Rows are points. A path goes straight from each point to the next, and from the last back to the first. The post is the endless flat space through its rows: a point in 2 columns, a line in 3, a plane in 4, and so on, so that a path can go around it. Count how often the path circles the post. Going back the other way cancels.

Post, 2 rows:
152  -21  -120
96  -27  187
Path (21 x 3):
10  93  102
82  15  -161
143  39  -22
350  59  53
286  -127  -105
69  -140  265
239  -213  -145
318  -59  28
220  132  -14
113  103  -185
-90  114  201
97  178  182
-80  125  315
-56  -103  -27
164  -269  -175
75  -83  126
17  4  -135
-74  169  256
168  104  183
222  -16  147
125  42  192
Times around: 0

Post, 10 rows:
-59  -38  -6  -36  -138  117  -95  17  24  -86  39
-120  -50  59  24  -86  53  -144  -13  -101  39  -482
-21  236  -68  145  388  131  39  -45  -284  -252  -57
205  24  -20  3  27  253  504  105  51  90  -148
-54  264  -134  49  181  -177  81  -137  86  96  173
-40  33  -248  -101  -33  181  263  141  -16  36  47
-77  180  13  53  128  29  164  7  -256  98  60
180  -127  -144  -90  -310  -166  14  114  -18  49  -144
-118  47  55  121  -209  41  188  28  207  -135  -232
202  317  -222  163  -348  -54  -75  31  247  75  -157
Path, 21 rows:
38  129  -260  126  -43  4  55  27  -286  -156  -379
22  -98  58  112  -232  173  224  83  26  -20  63
-78  64  -222  80  -110  175  -78  174  -56  -79  -260
-104  100  18  77  -146  -255  50  151  -21  -188  -296
-247  552  -80  66  -104  177  115  17  186  -107  -192
78  -106  -324  -153  242  52  -433  -48  113  -141  -245
33  -111  -154  166  -90  -96  53  50  79  -16  -104
43  17  -31  155  -25  245  438  -75  77  -105  48
-267  84  128  -25  -248  258  -82  -29  -92  112  38
175  44  -294  -128  -138  -28  -45  102  -122  -103  -59
-167  19  147  -34  -46  162  286  -142  21  316  -91
-89  -45  -34  80  -74  -47  114  -18  -219  135  113
-86  -24  -41  115  -50  119  -74  91  16  -68  43
3  57  25  -129  10  66  85  158  223  59  -7
-14  -45  31  -48  -1  -98  52  -52  197  220  -109
-230  60  151  265  -163  -18  107  -15  -47  -225  166
351  -69  -69  -7  -51  15  36  -75  -128  -30  40
103  128  -179  -198  -231  -111  -30  -7  80  -42  -350
243  141  -123  99  260  -107  133  82  -165  -485  76
6  184  -103  -70  281  60  223  159  -63  -63  207
-164  267  9  68  12  26  148  -42  -10  -53  -158
Times around: 0

Post, 17 rows:
-31  -127  -21  41  75  58  -78  -6  50  -223  96  52  25  -29  10  -150  -106  92
-79  213  -294  50  -338  22  -57  -161  87  149  113  -93  78  -187  211  -21  215  -21
120  -140  -157  -66  167  -145  242  43  -9  -160  -177  219  -12  75  -74  -49  -302  -40
7  69  46  114  -191  -89  -1  -282  -119  144  114  -152  -179  -341  241  -39  49  -9
81  -121  -80  251  225  -122  77  172  5  -89  -83  56  84  106  169  129  -185  -10
141  -57  -173  -112  247  -74  39  133  22  18  -60  -36  -85  142  -15  130  -139  139
27  255  116  151  -183  103  78  -127  2  187  129  123  -13  -208  -23  -30  172  -12
-12  64  -156  85  -25  11  48  -50  64  1  -76  -381  -137  -113  35  -142  190  -134
-122  -57  -33  12  79  99  130  72  -231  -131  -149  108  29  208  11  129  -218  46
47  49  149  -110  75  -53  -301  23  17  -244  -215  289  -9  199  75  23  -415  -82
-19  -102  -60  83  44  -178  -63  169  -73  24  -60  124  -21  205  -170  -24  -77  58
-9  -80  -1  66  89  -84  51  -16  128  40  -72  -203  137  18  -119  40  -95  203
33  -204  -60  44  -221  103  -7  -198  20  65  66  -109  46  -53  64  79  175  -139
81  -126  74  -84  -15  -90  130  164  55  -276  -159  195  -42  98  146  88  -108  170
-191  -152  -65  -79  157  -109  -82  142  18  -92  -29  111  -29  -54  -119  251  -164  -13
-4  -79  -102  2  -255  105  95  6  122  353  91  -309  24  -142  121  -163  -71  -7
388  107  151  -163  -371  -177  -281  102  -127  -311  1  8  40  -7  -62  152  -126  -210
Path:
142  156  -69  44  -218  -121  62  175  -31  360  -235  144  -17  112  249  -108  -422  -27
416  -117  68  -174  -154  85  175  50  331  -39  -87  -79  165  149  187  -5  -351  224
289  -167  -5  -228  -251  -268  30  -11  166  -237  40  -186  -68  -8  189  151  -177  -132
-40  -73  -39  30  -191  125  129  -228  -132  -269  216  132  15  15  45  30  127  -77
-32  -1  -157  -60  -206  377  -93  -133  205  -218  -92  17  -23  184  396  -81  54  -140
367  -60  186  121  -235  -164  26  130  45  -148  -229  -117  -134  50  184  -40  -65  -3
285  3  108  153  11  59  65  -127  -99  61  121  69  -78  43  -21  11  -180  -41
-178  53  -68  -148  46  -84  44  -287  0  -204  -114  -43  -103  -133  -52  -110  -54  -265
52  82  54  136  126  -105  231  -4  -10  -26  7  143  131  -161  29  77  145  161
214  -152  -267  21  113  17  329  -66  104  126  -19  62  174  -264  -15  -156  17  -207
-29  -223  59  -93  97  -108  -68  -1  44  96  133  -80  139  -107  -245  173  -192  133
58  92  -118  -53  12  -320  51  -37  136  -167  121  189  -116  -161  7  167  0  57
16  -110  -359  61  27  28  -95  184  64  36  205  113  -42  -15  4  62  -218  -242
-108  78  -418  -229  37  296  -220  -35  62  47  -59  240  166  308  -262  50  -87  -16
326  -343  -115  111  380  -249  126  -12  283  -312  -215  103  -83  -230  238  -126  -4  -288
195  -10  133  210  80  -221  179  38  -249  15  26  -92  72  -11  20  94  154  -31
-230  -138  -136  -36  -126  193  351  -91  -227  -187  8  -112  -214  165  128  -57  112  39
175  86  95  45  -47  -245  94  50  43  -149  18  28  -171  159  -117  126  113  232
201  -174  -18  -24  -171  1  233  -108  -119  -87  90  -312  88  -5  162  9  -270  -314
164  -142  -152  -212  185  98  -35  11  207  -236  -288  -3  55  165  366  100  -141  -228
-97  156  117  -260  14  -135  -91  -243  371  200  91  164  -102  -229  265  -248  -432  77
55  -1  -101  91  -96  21  210  0  -161  106  105  -27  -48  2  -202  25  -34  -117
-12  -109  -253  14  49  -46  107  -68  4  -511  -159  89  -140  76  62  -93  146  154
129  61  14  152  204  5  165  16  -44  -212  -81  92  -132  -382  216  -146  -116  139
160  -187  -111  -156  -534  134  97  109  197  153  -79  -134  350  65  321  -216  36  -26
-80  148  -333  5  118  -149  31  -32  57  299  56  47  71  16  -21  128  -25  -129
145  -381  13  -29  -472  21  102  -24  -111  -257  256  -119  165  23  11  186  138  -52
-80  -23  -134  -223  -103  73  -72  25  128  -107  146  -6  3  -93  202  51  143  128
-240  23  -420  40  227  119  -31  43  -130  153  22  220  -67  125  152  -66  -97  74
Times around: 1

Post (17 x 18):
27  -22  -120  124  -242  -34  -200  168  101  -52  -222  -68  106  254  46  31  -27  -39
71  -40  -53  227  338  -46  -128  -96  -96  17  -139  -186  -18  130  -150  -71  -1  264
-56  -83  -60  -41  115  192  178  -5  -176  -117  -81  -298  -116  116  -20  -239  29  199
37  -148  -122  -109  148  -86  -116  -80  -426  -108  -132  81  -33  63  -72  -204  91  89
-242  125  70  -178  -109  -5  49  -58  75  121  136  45  24  115  -17  -131  -306  -197
-139  61  -11  212  -119  230  -79  183  -30  -25  -289  99  263  267  -54  86  -144  -97
-69  -268  -82  125  293  50  -110  -225  -77  -76  -153  -162  -93  -91  37  36  -87  152
-369  5  12  -136  23  -84  51  -52  -154  -88  168  -108  -1  189  26  -66  38  141
-164  96  138  38  -169  -300  117  12  63  -27  152  129  30  -109  -4  -120  -139  -79
-220  -112  170  276  86  -31  -202  229  20  53  71  -36  -75  34  16  52  -262  -137
-34  -154  79  150  -123  61  -189  -1  210  9  219  125  122  44  -49  -12  -4  -242
241  -90  126  -12  129  119  -15  -42  -202  -56  -240  -80  -30  126  -65  149  110  151
130  -60  -218  -206  62  -59  64  -28  -209  -38  57  -65  -39  -130  -225  72  -29  172
5  -151  -87  -217  170  -91  83  -13  -77  -229  -118  33  -23  127  -193  -101  84  77
24  -129  14  -49  170  190  -296  -42  -41  -61  -219  -148  -38  -105  -157  -115  82  230
69  81  -55  133  110  86  -164  211  130  114  -156  52  3  42  133  52  -25  -142
22  -86  178  73  -58  -117  -69  162  149  49  182  189  262  -98  195  -71  -239  -47
Path, 22 rows:
-491  -162  -188  -171  307  56  -289  80  -199  -92  92  88  58  41  -44  -361  169  -259
278  -175  -8  -171  106  -212  112  12  -1  -216  246  86  -86  -145  59  88  68  -98
295  91  -90  379  110  -183  114  289  -103  -4  49  -45  -76  -117  182  -174  -310  277
-296  -77  -114  -14  -157  19  23  -36  43  -72  407  28  61  105  -218  174  -16  -60
-239  -86  119  219  140  46  117  -3  -38  206  -66  -57  -15  70  186  -167  -150  12
91  68  50  -118  116  -216  101  -56  131  86  -138  92  161  2  63  -115  -177  -107
143  56  -144  -222  -82  -205  -105  -43  -177  -151  41  -131  -137  -125  -148  -62  5  57
-167  -137  -200  -80  -126  -13  -223  215  -87  -211  77  57  -35  329  -10  -45  237  167
368  -119  -4  12  -191  -52  204  8  389  -63  -307  52  3  -75  -111  87  22  133
-153  176  188  -11  65  -132  -79  118  -446  183  -16  -108  -69  266  -26  268  -44  142
47  255  3  -15  56  28  -55  146  -88  134  112  180  120  -111  -14  -236  1  -220
-276  84  176  212  101  62  -176  182  -414  56  -3  89  -133  -14  -56  -44  -312  -101
81  -99  252  348  -80  -97  -222  -27  -158  -69  -272  312  203  -119  161  175  -63  252
237  -122  -99  39  123  -358  -87  26  254  -2  -122  -101  -36  -58  -178  14  382  135
278  37  -44  -26  191  -238  -249  180  -165  58  -147  -23  -91  -71  -103  -167  116  24
57  10  -53  -36  -5  32  107  -124  127  92  -116  -324  93  40  -73  -141  -173  52
-509  -9  2  209  -173  -150  -123  183  95  -207  51  60  -44  392  -203  113  -141  -379
66  108  219  -322  -237  192  28  155  222  34  122  -131  32  140  18  96  -140  111
52  14  92  106  -78  58  -56  56  118  24  -202  -105  -100  137  -175  -186  92  17
-428  -119  77  80  -27  413  -86  -76  242  -36  -157  -219  -125  237  -183  133  -256  14
45  -137  155  122  287  103  209  -160  -195  -143  -199  150  -137  241  207  -8  -150  -19
-184  192  -180  99  165  -490  189  82  -76  103  -265  -7  -69  -1  79  -36  51  221
Times around: 4
